Every row gives one point. A path goes straight from each point to the next, and from the last back to the first. The post is the endless flat space through its rows: a point in 2 columns, a line in 3, a plane in 4, and so on, so that a path can go around it. Count how often the path circles the post. Going back the other way cancels.
In the rows, 128 means zero.

Post:
[[170 126  95]
 [ 85 132 125]]
Path (32 x 3):
[[ 80 108 154]
 [180  76  84]
 [183 115  70]
 [121 163  61]
 [ 94 205 136]
 [153 146 111]
 [134 178  71]
 [ 83 142  57]
 [116  97  95]
 [118  95 155]
 [ 67 146 203]
 [ 82 137 173]
 [122  95 134]
 [104 100 100]
 [203 150   7]
 [116 151  71]
 [139 108  46]
 [139  59  97]
 [224 107 107]
 [128  72 148]
 [ 48  97 111]
 [143 105  83]
 [121 102 130]
 [154 129 149]
 [205  82 114]
 [133  75  91]
 [200 106 100]
 [147 135 165]
 [ 94 156 134]
 [121 175  60]
 [132  92  38]
 [125  77 116]]
Times around: 1

Post:
[[107 119 117 115 131 102 116 140 106]
 [135  85 117 131 116  85 108 112 122]
 [218  69 129 109 235 164 165 128 145]
 [127 117 145 108  92 119 104 163  80]
 [157 166 112 134 109 118 132 145 108]
 [135 120 120 106 109  92  94 153 141]
 [102 117 104 151 157 187   7 149 117]
 [134 187 155 127  90 110 113 119 120]]
Path:
[[136 106 161 125 191 156 112 147 155]
 [136 141 145 101 151 149 114 150 169]
 [107 173  66  91  84  62 144 132 148]
 [163 149 139  89 113 142  98 157  86]
 [149 109 128  85 132  88 119 198  69]
 [135  69 135 100 177 111 152 172 105]
 [137 117 121 147 146 140 146 121 105]
 [ 99 122 133  58  86 143  45 179 136]
 [178  94 128  62 155 153  76 182 147]
 [128 107 128  75 158 137  81 141  65]
 [153 182 102 108 114 120 102 155 149]
 [108 158 137 115  67  97 110 133 151]
 [156 159 154  97 113 144  94 230 149]
 [118 107 118 176 219 122 136  77  96]
 [ 92 100 170  90 155 131  41 135 118]
 [156 132 134  99 117 137  64 109 111]
 [195 147 104 100 123 130 190 173 130]
 [118  68  97 195 118 138  94 101 106]
 [118 111 146 145 128  79 170 104  95]
 [149 136 124 117 169 123  72 163 118]
 [157 153 129 103 111  98  84 113 101]
 [147 146 114 106 146  96 163  91 138]
 [125  47 161 142 177 158  99  61 159]
 [133 130 150 160 124 106 104  97 146]]
Times around: 1

Post (13 x 14):
[[142 122 167 135 125 106  47 115 139  99  12 150 112 154]
 [174 151 174  53 106 135 150 168 102 131  91  44 104 165]
 [154  83 132  50 114 148 112 103 121 100 116 170 166  88]
 [170 127 115  92 151 134 141 160  67 210 131  74 131 100]
 [151  91 127 132 191 149 169  35  41 160  92 178 121  91]
 [ 96  82 123 136 200 153 194 104 106 162 150  79 130  99]
 [107 170 143 157 110 140  95 178  64  97 134 136 198 169]
 [112  66 179 112 101 165 164 210  52 115  99 154 117 164]
 [102 201 144 184  89  95 134 158 110 124 142  46 108 123]
 [ 91  62 138 117 106 196 119 101 126 123 105  78  80 189]
 [110 155 116 152 101 145 124 135 154 104 133 205 157 184]
 [226  93 128 105 108 124  97 154  98  82 131 155 193 152]
 [141 157 121 132 166 184 154 125  89 113 117 160 103  73]]
Path (34 x 14):
[[102  51  74 124 131 111 104 182 165  83 163 137 219 220]
 [133  81 131 131 117 116 143  82 102 140  51 119 150 140]
 [155  50 162 174  75 133 134 104 105  69 119  50 169 112]
 [141 140 171 138 177 101  67 168 118 100 130 140 223  45]
 [144 119 173 142 123 131  30 205  86 184 115 127 194 154]
 [133 162 142 156 138 144 170 148  33 144 177  35 169 106]
 [131  35 135  54 159 192 121 102 118  98  88 124 167 120]
 [116 140  99 102 165 201 146 154  85  46 131 148 216 106]
 [102 171 142 185 151 139 171 107  36 168  93  62 182 132]
 [101  93 186 176 128 134 141 112  67 108 117  81 184 183]
 [106 111 147 180 190 155 149 176  88 182 158 165 117 132]
 [177  66 161 100  91 150  96 140  23   8 129 186 130  38]
 [168 145  83 139 196 149 121 150  18 137 119 141 156 107]
 [176 120  98 101 225 131  80 115  59  83  57 168 139 113]
 [180 127  74  99 135 138  60 107 145 151 134 182 121 141]
 [177 134 127 163 125 193 122 137  89 113 149 152 104 178]
 [124 155 239 141  73 116 161 196  83 115 120 104 164 145]
 [118  93 174 158  69 166 157 150  60  46 181 163 135 121]
 [ 88  72 144  17 136 151 103 157 176  62 120 139  84  98]
 [133  67 138 218 130  79 173 107  47  26  94 147  61  22]
 [223 114  73  92  51 136 144 190 104 149  95 161 133 170]
 [153 202 161 106 172 190 145  10   7  81  86 101 206 175]
 [126 187 183 111 138 164 107 162 105 159  75 158 177 175]
 [160  79 154 120 191 139 167 173 170  39 196 154 111  42]
 [154  47 102 136 219 194  95  52  43 109 102 143 111  92]
 [172 180 125 136 132 106  83 102 163 110  55  96 100 183]
 [117 182  59 151 153 148 139 111  80 204 143 174  85  71]
 [126  87  80 129 149 173  65  85 139 104 155  94  93 127]
 [122  55 120  54  63 141 109 167 112  91 116 125 126 157]
 [131 160 104  94 148 199 143 143 123 132 114 132 182 184]
 [143 190 146 151 157 163 162  94 112  96 104 145 167 145]
 [207  90 157  54  83 183  61  42  90  93 113 172 166 122]
 [122  53 183 106 135 187 189 143  30  71 131 187  97 113]
 [189  98 140 119  94 102 133  87  93  47 148  85 127 125]]
Times around: 3

Post:
[[164 178 132 112 186 145 142 145 138 135 209 130 158 183 129 152 126 107]
 [110 131 159  90 138 135 100  85 117 137 128  73 101  98 150 116 130  99]
 [132 177 125 165 156 138 113 168 162 116 117 114 184 154 131 106 123  97]
 [124 146 137 120 148 100 160  82 108 151 130 118 119 108 138 103 135 107]
 [126 128 118  62 121 112 103  96 134 137 141 108 130 112 143  65 139 152]
 [147 123 131 133 149 146  94 115 116 197 135  91 118 127 125  92 118 146]
 [152 115 147  97 135 126 113 105 124 170 140 121 101 141 170 100 177 137]
 [127 192  95 130 160 156 140 174 145 129 165 143 108 146 108  98 155  71]
 [150 207 130 157 140 187 137 123 159 125 177 153 140 152 144 140 137 100]
 [163 159 130 145 148 128  94 134 146 108 188 146 137 162 120 126 118  71]
 [161 146  91 159 147 178 166 141 135 122 175 116 177 180 129 131 135  99]
 [189 100 124 105 132 125 133 195  79  74  86 128 128  84  95 125  96 121]
 [120 122 155 115 117 115 128 110 162 178 145  97 119 129 111 115 161 122]
 [125 117  99  97 120 120 106 174 120 125  85 155 131  98 137 134 106 107]
 [126 103 130 103 160 127 115 115 177 156 133 115 102 112 173  94 109 143]
 [128 129 118  99 153 115 121  47 156 136 100 101 114 135 126 122 164 130]
 [144 104 132  64 159 133 124  96 143 159 107 125 145  72 141  85 129 104]]
Path:
[[143 126 118 131 125  98 133 125 140 136 123 124 112 136 133 150 157 103]
 [196 115 124 113 181 117 123 129 169 128 106 142 120  98  97 163  98  90]
 [149 135 103 138 143 166 162 170  99 143 136 136 164  67 136 103  98  90]
 [154 140 117 130 136 161  70 127 203 178 249 161 153 155 122  79 151 155]
 [141 105  64  31 167 117 151 119 102  89  91 131 122  53 121 110  82 105]
 [122 172 128  88 148 172 164 136 140 152 122 108  75 121 150 117 173  84]
 [175 143 118 177 147 173 111 147 140 145 197 126  85 161 114  82 102 122]
 [142 117 146  49 166 135  96 119  88 134 162 139 111  86 129  82 105  96]
 [144 165 140 124 140 160 111  80  60 145 196 106  76 151 126 147 184  94]
 [196 114 155 135 174 139 180  76 107 163 159 117 133 152 182 145 170 126]
 [122 126  96  66 115 109 129 120 123 169 139 163 137 131 182 115 166  33]
 [168 126  85 117 141 159 176 127 119 188 101 203 125 103 142  96 133  83]
 [105 102  87  77 150  89 115 185 115 148 147 146 114 132 117  37 160  99]
 [148 108  91 125 190 160 147 152 161 162 152 143 211 158 156 136 138 103]
 [176 157  60  78 161  94 106 106 189  85 166 148 174 144 125  46 132 161]
 [117 183 124 140 152 140 100 103 134  93  80 133 133 102 156 135 138  75]
 [163 124  79 144 139 176 100  75  53 126 143 154 130  99 124 118  77 186]
 [176  75 122  99 176 182 124 168 183 190 221 181 135 139 200  46 157 153]
 [128 148 153  83 183 124  86 145 137 158 159 116 161 112 146 124 125  96]
 [134 192 134 118 160  79  72 105 165 125 187 101 117 132  84 103 112  75]
 [165 150 138 153 131 145 154  50 113  87  99 114  57 151 146 160 152  52]
 [167 158 179 122 152 143  96 174  90 174 162 137  96 140 119 137  80 131]
 [117 115 156 121 193 173  33 122 191  98 166  71 140 131 169 118  37 132]
 [170 109 144 176 121  52 104 149 132 138 174 152 113 162 103 118 129 122]
 [165 138 122 113 170 158 177 181 131 124 175 119 131 144 160 164  96 135]
 [194  96 172 127 141 109 111 194 116 165 141  86  80 141 135 130  97 120]
 [121 155 125  95 141 116 138  95 128 143 150 157 118 124 100 132 144  58]
 [ 76 185 135 115 110 133 161  64 159 153 159 159 156 125 131 132 150 116]
 [133 125 136 146  70 184  64 151 139 145 150  92 222  84 122  83 131 134]]
Times around: 4

Post, 17 rows:
[[125 221  88 156 107 170 145 113  74 123 160  96  86 167 128 148 127 140]
 [129  98 152  84 120 107 121  84  83 178  90 172 132 162 146 175 122 140]
 [143  87 101 126 151  97 118 122  67 162  97 141 111 133 148 163 132 129]
 [ 76 135 116 174 162 112 125 121 141 112 104 127 165 142 127  94 142 120]
 [114 103 134  79 153 111 131  79 100 142 132 129  81 129 160 178 126  95]
 [149 132 109  49 150 112 152  69  79 165  93 104 115 115 170 159 146 137]
 [131 107 127  88 130 148 152  79  73 175 111 153 118 145 154 134 147 105]
 [148 136 147 148 133 109 127 117 132 115 137 152 154 132  97  97 164 150]
 [100 165  82 143 104 190 160  92  79 121 154  71  85 129 121 144  98 174]
 [115 143 150 169 145 141  93 124 114 126 126  89 129 134 115 102 138 135]
 [127 125 123 161 153 105 147 119 162 160 141 104 145 153 101 114 130 135]
 [150 113 160 188 136  72 125 120 126 113 110 128 155 135 131  75 117 121]
 [113 153 111 140 107 167 152 100  85 121 155  82 120 169 175 196 147 149]
 [121 116 140 167 123  88 119 141 157 144 109 149 120 121 158  93 137 129]
 [119 141 136 187 147 102  99 138 146 134 162 143 188 126 129  84 126 128]
 [160 122 129 134 141 120 150  98 102 173  88 151 148 105 147 180 139 106]
 [148 107 126 130 121 119 111 145 155 130 103 131 162 132 126  98 111 114]]
Path:
[[131 145  95  73 106 196 127 108 105 148 164 115 148 110 129 164 122 135]
 [158 118 126 186 121 165 155 102 122 165 111  97 210 124 131 149 165 112]
 [149 143 113 170 141 133 101 124 115 150 144 136 135 137 150 170 122 102]
 [103 205  63 139 176 113 145 129 154 116 140  96 132 143 143  87  80  97]
 [101 111 141 116  91 123 185  97 154 164 165 175 183 173 113 160 100 178]
 [ 79  44  88 147 147  63  96 153 124 164 133 115 117 140 181 217 105  89]
 [212 163 121 115 151 134 153  61  94 129 166  92 151 136  90 134 162 139]
 [144 125 120 116 158 110  85 142 126 152 106 131  70 131 163 109 119 119]
 [100 134 145 119 148 117 192  64 104 124 121  88 147 178 121 130  99 116]
 [129 117  98 135 135 138 140 117 106 155 135  96 162 107 185 174 135  93]
 [118  82 132 169 129  90 180  51 110 112 118 114 122 111 115 110 154 165]
 [ 86 146  86 111 243 176 107  71  73 145  69 105 153 136 198 162 181   7]
 [ 96 155 125 177 127 140 209 107 159 112 143 149 173 119 136 134 163 167]
 [100 136 115 135  95 122 136 115  83 105 127  72 146 181 132 130 116 205]
 [140 179 163 168 158 124 190  73 102 179 169 118 192 122  91 186 170 161]
 [121  96 158 177 101 164 121 142 122 150 102 160 167 145 141 154  99 140]
 [143 163 136 120  84 122 173 112 168 178 132 178 168 158 101  86 121 143]
 [ 34 159 131  92 136 210 162  44 132 129 123  48 148 156 162 149 145  79]
 [144 143 164 132 131 144 139  76  97  94 156  92 111 139  98  79 161 106]
 [143 114 131 142 104 116 139 107  29 122  63  89 143 137 100 141 123 238]
 [153 141 100 128 170  91 163 125 134  93 136  47 145 130 153  61 146 139]
 [120  91 128 178 160 204 104 115  83 165 146 177 136 138 133 114 146  73]
 [121 117 137 147 102 148 129  90 151 127 108 108 158 186 115 136 158 153]]
Times around: 2

Post (17 x 18):
[[108 137  93  86 162 162 116 136 100 133 132 166  45 153 104 142 123 158]
 [ 95 236 165 125  52 159 106 111 159 120 118 191  85  78 121 130 143 126]
 [158 128 137 110 148 168  91 100 125 130 146 140  87 150 110 133 168 126]
 [125 113 157 120 167  99 162 175 119  64  89  88 156 101 133 143 111 120]
 [143 147 152 148 153 118 157 141 131 131  76  92 132 117 146 174 117 136]
 [ 79 218 146 134  50 114  81 115 166 157 117 147 138 108 175 116 171 150]
 [ 76 202 158 182  75 137  68 143 161 152 145 128  94  52 179  92 151 104]
 [115 199 168 116  58 168 105 129 142 153 120 123 127  84 182 115 121 106]
 [112 143 119 120 156 165 127 134  79 169 126 140  90 135  51 152 168 171]
 [132 103 133 126 155 113 165 142 144 118 111  77  82 119  90 106  94 129]
 [ 99 183 169 114 140 122 122  68  86 137 140 127 102 149 115 142 132 139]
 [157 140 126 153 161 123 173 155 113  98  83 109 143 170 131 108 143  92]
 [161 139 174 138 133 104 141 164 117 147 125 123 131  98 133 123 102 147]
 [104 176  99  82 120 109 107 120 125 124 166 139  68 137 111 194 138 143]
 [102 119 126 123  97 149 104  95 121 151 156 190  88 145  85 171 114 121]
 [138 162 132 131 165 126 131 135 131 114  92 100 167 129 102 165  78 144]
 [129 142 138 157 130 115 109 177 110  97  90  74 121 119 134 152 104 150]]
Path (28 x 18):
[[149  93 134  94 135 147 154 134 133  75  68 142 162 144 115 142 134 106]
 [212 133 116 170  61 172 114 110 171 156 129 165 140 117 109 124 133  75]
 [100 178 123 181 107 144 122 113  91 142 160 171  87 140  76 188 113 101]
 [150 155 133  95 120 168 183 137 115  82  65 135  80 181 132 207 136 111]
 [ 75 136 126 144 117 214  91 126 164  59  59  97 133 168 140 130  27  62]
 [ 81 197 126 120  98 218 125 198 153 161 103  86  89  41 129 160 136 150]
 [132 174 110 130 110 146  94 157 116 138 144 169  64  97 112 176 150 216]
 [150 162 150  61  65 112 108 110 163 111 131 156 135  83 161 215 105 148]
 [128 137  99  78 126 115 145 162 150 129  66 111  92 140 162 100 156 139]
 [180  65 189 130 149 160  90 180 103 188 158 181  75  98 150  76 121 150]
 [145 118 187 151 113 143 114 154 128 191 121 160 189  95 119 127 213 162]
 [ 81 158 133 147 102  62 105 160 110 144 177 158  89 147 126 140 185 136]
 [195 131 196 108  97 148 131 140 137  94 103 168 113 126 112 175 193 100]
 [141 141 153 115 139 100 128  50  91 170 133 124  91 172 116  75 107 125]
 [158 119 112 175 133 145 110 148  78 124 105 152 158 144 150 118 185 105]
 [107 124  91 117  91 171  67 131 109 171 157 137 143 169 157 159 144 147]
 [ 83 192 122  92  89 120  88  86 112 175 169  99 117 178 123 158 104 159]
 [148 102 164 115 157 152 103 159 105 114 104 141 163 136 156 181 158 124]
 [165  89  93 112 127 160  98 233  94 141 121 144  98 136 100 111 145 158]
 [106 137 185 119 124  84 132 102 144 110 103  22  77  59 150 116 121 138]
 [118 188 158  97 116 149 110  99  90 228 126 161  74 129  98 183 101 200]
 [112 158 120 122 139 120  96 155 108 175 144 157  73 144  36 139  89 220]
 [162 191 188  96 138 145 178  76 135  25  55 185 190 229 170 168 101 109]
 [135 132  77 153 137 136 133 104 164  71  67 113 113 181 127 135 177 138]
 [123 125  99 106  86  96 182  33 177 111  99 165 141 214 132 104 193  55]
 [142 169 159 134 114  88 161 103 132 151 133  73 114 122 121 129 166  85]
 [ 83 249  80 144 109 105 107 145 145 119 113 112 150 153 136 176 159  93]
 [ 75 155 121  78 129 104  80 164 107 126 121 113 149 143 124 191 104 147]]
Times around: 0

Post, 17 rows:
[[148 111 114 134 125 146  95 129 109 123  87 155  91  92 200 173 126 122]
 [144 189 115 166 120 123  85  96 192 115 144 120  83 100 140 131 102 165]
 [139  94  71  70 108 144 119  92  89 114 158  67 128 139 142 111 154 139]
 [114  95 168 150 124  99 109 160 112 143 138 139 151 134 147 105 120 104]
 [170 133 159  88  90 129 182  91 118 103 108 140 107 204 144 139 103  83]
 [150 102 123 108 129 156 142 109 142 125 119 110  89 120 113  80 103  44]
 [110 198  81  97  83 110  96  42 108  90 141 176 139  59 192 136 147 173]
 [114 130 117   7 103 165 162 178 152 120 144 139 129 134 160 139 140 145]
 [102 157 126  96 147 176 141 157 112 151 188 168 154 160 105 160 130 129]
 [129 116 172  52 139 125 110 161 119 159 156 173 124 132  57 105 140 120]
 [134 128 153  93  28  90  84 157 106 193  91 126 109 161 107 122 188  82]
 [109 185 132 174  87 143 129 101  97 150  92 159  79 123 162 102 130 162]
 [119 121 123 139  42 135 112 158 119 135 128 193 161 159 117 154 144 164]
 [126 145 123 138 105 173  71  55 109 127 157 147  94 133 153  77 180 104]
 [223  95  87  90 129 114 107 127 182 123 201  69 102  97  97  75 189  97]
 [ 86  98  87 125 132  98 123 127  91 104 145 122 126 139 143 118 151 109]
 [125 205 114  95 120 140 106 147 139 131  96 152 136 150 125  86 119 177]]
Path:
[[ 95 123  81 147  96  94  70 105 111 137 207 125  59  50 106 127 202  90]
 [ 34 184  84  95  85 134 134 132 141  74 104 148 129 116 174 105 144 150]
 [102 117  81 215  59 123 122 126  91 158 161  97 112  88 129 166 179 129]
 [122 147 122  65 138 137 130 121 119  82 171 159 125  90 156  80 153 200]
 [106 163 101  82  77 165 157 137 117  78 105 135 170 156 202 123 164 127]
 [ 96 112 145 104  69 149 199 131 144 106 151 166 110 183 173 118 162  91]
 [ 82 146  34 113 100 176  72  92 100 140 205 162 155  89 167 132 204 146]
 [101 139  85  14  79 103 107 178 132 152 100  92  91 175 150 117 121 190]
 [117 163 155 120  84 140 166 187 168 111 182 129 124 105 181  94  89 208]
 [119 143 170  97 135 121 136 180 100 155 141 188 131  95 103 150 123 144]
 [133 128 117 138 126  74 115 107 128  97 141  98  76 134 146 155 165 156]
 [133 122 187  92 130 183 178 131 118 144 126 164 135 193 149 132 111  94]
 [166 162 120  58 122 171 104  56 168 158 188  74  94  65 138 164 165 143]
 [141  95 105 107  85 135  97 153 125 106  75 118 120 127 164 147 187 140]
 [ 73 124 109  95  96 117 129 156  57 129  80  83 153 120 148 136 147 156]
 [137 157  75 148  90  99 164 160 212 118 130  79 143 110 106 111 117 137]
 [142  74 103  99 123 120  59  84 173 117 138 122  62  90 165 107 186  68]
 [107 135 108 120  85 138 108 143 136 178 215  88 107 132 148 136 113 168]
 [142 144 145  91  66 183 140 107  97 167 190 115  92 134 210 110 201 119]
 [117  79 113 130 112  80 116 199 170  82 181 138 154  28 119  57 151 132]
 [134 160 171  61 106 120 138 146  56 164  90 161 152 141  76  79 201  98]
 [ 81  96 189  76 109 100 154  88 129 119 172  97 151 166 166  16 169  87]
 [140 184 149  64  98 130  93 111 185 173 152 127 102 171 121 187 105 156]
 [171 144 133  69 162 160 127 100 159 129 182 177 114  66 159 111 130 165]
 [ 83 118 143  79 162 108 145 103 131 116 195 111 119 170 101 140 109 116]
 [123 125 180 118  92 171  57  72 148 176 142 162 127  82 119  43 136 108]
 [ 62 177 123 105 135 197 172 136  88 135 111 189 140 118 147 128 151 135]
 [119 134  41 158 105 138 140 110  99  82 130 134 173  89  88 127 132 173]
 [100 125 164  42  88 165 138 137  46 183 107  90 177 201 196 141 218 106]
 [129 162 138  87  56 172  79 104 104 212  96 117  81 129 148  99 197 113]
 [ 74 137 117 117  76 151 130 170  75 176  89  83 102 211 131 195 194 133]
 [ 43 137 107 150  88 141  55 131  65 109  88 163 102 158 143 186 145 214]
 [165 145  66 184  79  97 154 134 127 122 185 143 144  71 128 120 147  91]]
Times around: 2

Post:
[[115  61  99 110 123 163 165 121 162 118 198  93 130 135 125 111 119 120]
 [157 161 155  85 136 152 135 161 111 108 112 177 176 232 143 128 118 168]
 [162 123 153 171  70 134 163 214 152 106  86 139  92  86 120 110 153 117]
 [160 139 135 176 127 104 142 172  78 134 155  87 174 109 118 157 136  98]
 [117 133 153 111  92 165 144  94 138 171 149 112 184 107 110 179  92 195]
 [144 130 185  78 141  57 120 131 149 112 128 160  81  67 102 147 111 145]
 [193  91 137 163 136 102 152 136 160 113 129 141 143  87 104  84 151 148]
 [139 145  99 111 149 140 102 147 156 191 123  91 148 128 102  86 154 151]
 [135 130  81 165 130  74 157 152 109  86 125 126 127 103 168 118 201 151]
 [160 152 125 101  96 167 175  63  98 152 133 165 209 141  88 180 132 140]
 [111 150 113 131  74  97 127  59 167 129 120  90 162 109 104 138 125 145]
 [108  89 107  85 174 177 131  64  91 155 104 135 179 145 112 105 112 167]
 [139 101 126  97 136 219  95 132 155 127 146 150 141 128 144 151 147 150]
 [134  88 138 108 122  78 123 103 139 173 148 158 119 124 171 181  88  87]
 [103 150 125  82  84 107 122 160  99  71 185 122 152 149 141  36 133 139]
 [ 75 133 138 122 116 125 132 171 141  81 184 176 127 144 133 110 105 105]
 [125 194 139 152 108 124 156  76 123 138 134 126 110 105 160 148 137 160]]
Path (25 x 18):
[[107 100 143 113 150 117 167 142 153 137 162 121 169 121 138 223 102 112]
 [ 83 225  73  95  28  81 185 158 165  95 149 146 127 166  90 169 152  91]
 [160  49 107  95 156  98 103 108 122 205 114 103 119 117 156 130 114 138]
 [103 132 135  68  88 186 119  55 238 134 186 193 204 224 108 167 126 172]
 [ 94 114 190  48 198 102 155  77  87  84 195 143 174 168 168 161  81 191]
 [140 139 206  38  66 154 133  99 105 137 155 128 196 146 115 155  79 161]
 [166 118 157  98 174 153 170 194 155 106 140 168 115 131 125 178  99 137]
 [143  65 124 189 127 183 147 183 148 142 101 108  97  82 107 136 109 100]
 [ 98  99 113  32 219 160 118  95  70  94 145 157 171 168  57 119 124 154]
 [123 126 190 120 136 106 111 146 136 160  81 156 156 154 130 128 118 126]
 [136 137 165  24 143 116 121 109 207  92 149 168 107 188 174 150 111 195]
 [169  91 104 123 235 127 168  64 115 127 161 144 122 129 139  85 124 165]
 [140 180 128  78  66 108  93 110 158 206 105 147  91 114  95 154 139 163]
 [ 80 146 155 182 111  93 137 134  84 135 170  99 120  88 181 114 160 151]
 [129 141 153 126 125 119 139 128 162 113 123 204 104 128 135  97 129 102]
 [ 71 194 120  91  99 172 192 130  86  93 165 161 171 122 134 182 128 167]
 [ 90 249  36  83 187  37 109 145  69 186  95  98 100 176 146  67 147 130]
 [174 170 144 172  71 104 114 111 126 172 156 156 157 167 148 130 108 123]
 [109 108 175 131  89 137 101  68 184 114 127 131 133  88 104 134 114 152]
 [151  92  66 194 105 137 160 158 205  99 177 102 182 189 180  72 204 203]
 [125 105 137  99 149  50 133 139 177 140 199  83 131 109 123 196 138 128]
 [113 102  54 190 149 181 156 152 158 151 113  98 201  89 108 176 150  87]
 [155 147 119 161 116 135 171 130  62 119  90 144 107 144 176 153 103 150]
 [128 101 128 112 118  76 154 103 118 141 179  92 136 200 182  99 119 183]
 [106  71 126 115  97 199 113 128  94 134 182 141 153  80 139 140 156  76]]
Times around: 5
